Rows are points. Examples show where two turns around zero, p and q, send a point. Write where each new point lands after one turn and then the other. Backwards means that the second turn is done in reverse. Each puzzle has new turns, and all numbers are rounded.

Turn p:
[ 2.6 -2.7] => [3.2 2.0]
[-3.3 -1.6] => [ 0.9 -3.6]
[1.0 0.5] => [-0.3  1.1]
[1.6 2.7] => [-2.3  2.1]
[-1.9  1.0] => [-1.4 -1.7]
Turn q:
[2.6 2.4] => [3.5 0.4]
[1.5 1.1] => [1.9 0.0]
[-1.6 -4.1] => [-3.7 -2.3]
[-1.0  1.7] => [0.2 2.0]
[-1.5 -1.2] => [-1.9 -0.1]
Where do these land?
q, then p backwards: [1.3 0.4] => [-0.2 -1.3]
q, then p: [0.2 3.3] => [-2.0  2.6]
p, then q: [ 1.5 -0.5] => [1.5 0.6]
p, then q: [-3.0 -3.2] => [-0.1 -4.4]

Turn p:
[-1.6 -0.8  1.7  1.6] => [-0.2  1.5  2.1 -1.4]
[ 0.1 -1.2 -2.6 -1.1] => [-1.5 -2.6 -0.6  0.3]
[ 2.3 -0.6  5.7  1.3] => [2.9 3.8 3.2 2.6]
[ 1.0  1.6 -2.6 -1.4] => [-0.3 -1.6 -3.1  0.5]
[ 1.8  1.8 -2.5  1.6] => [-2.0  1.0 -3.1  1.0]
[-3.7 -0.8  0.3 -2.0] => [ 1.1 -2.2  1.5 -3.2]
Turn q:
[ 1.2 -0.2  1.1  2.0] => [ 1.7 -0.8 -1.2  1.4]
[ 1.8  1.0 -0.2 -0.9] => [1.3 1.8 0.6 0.0]
[-4.3 -1.3 -2.8  2.1] => [-3.6 -2.4 -2.9 -2.3]
[ 1.7  0.7 -0.9 -2.4] => [ 0.9  2.2  1.7 -1.1]
[ 3.1 -1.2  1.3 -3.6] => [ 2.7  0.9  4.2 -0.4]
[-3.5  1.1  1.5  2.8] => [-2.9 -1.7 -2.3  2.6]
Where do these land?
p, then q: [-0.9  2.0 -1.9  2.3] => [-2.8  1.8  0.1 -1.6]
p, then q: [ 1.9  3.3 -1.9 -1.2] => [ 0.5  1.0 -2.5 -3.5]
p, then q: [-0.7 -3.0  1.0 -1.5] => [ 1.3 -2.4  1.5  1.7]
q, then p: [ 2.6 -0.7  2.6 -1.0] => [0.5 2.6 0.9 2.7]
p, then q: [ 2.6 -3.4  0.1 -1.1] => [ 0.8 -3.5 -1.8  1.9]
p, then q: [-2.7 -0.4  2.5 -0.5] => [1.4 1.0 3.0 1.4]
p, then q backwards: [-2.7  2.2 -2.3  3.0] => [-2.0  1.1 -4.6 -0.2]
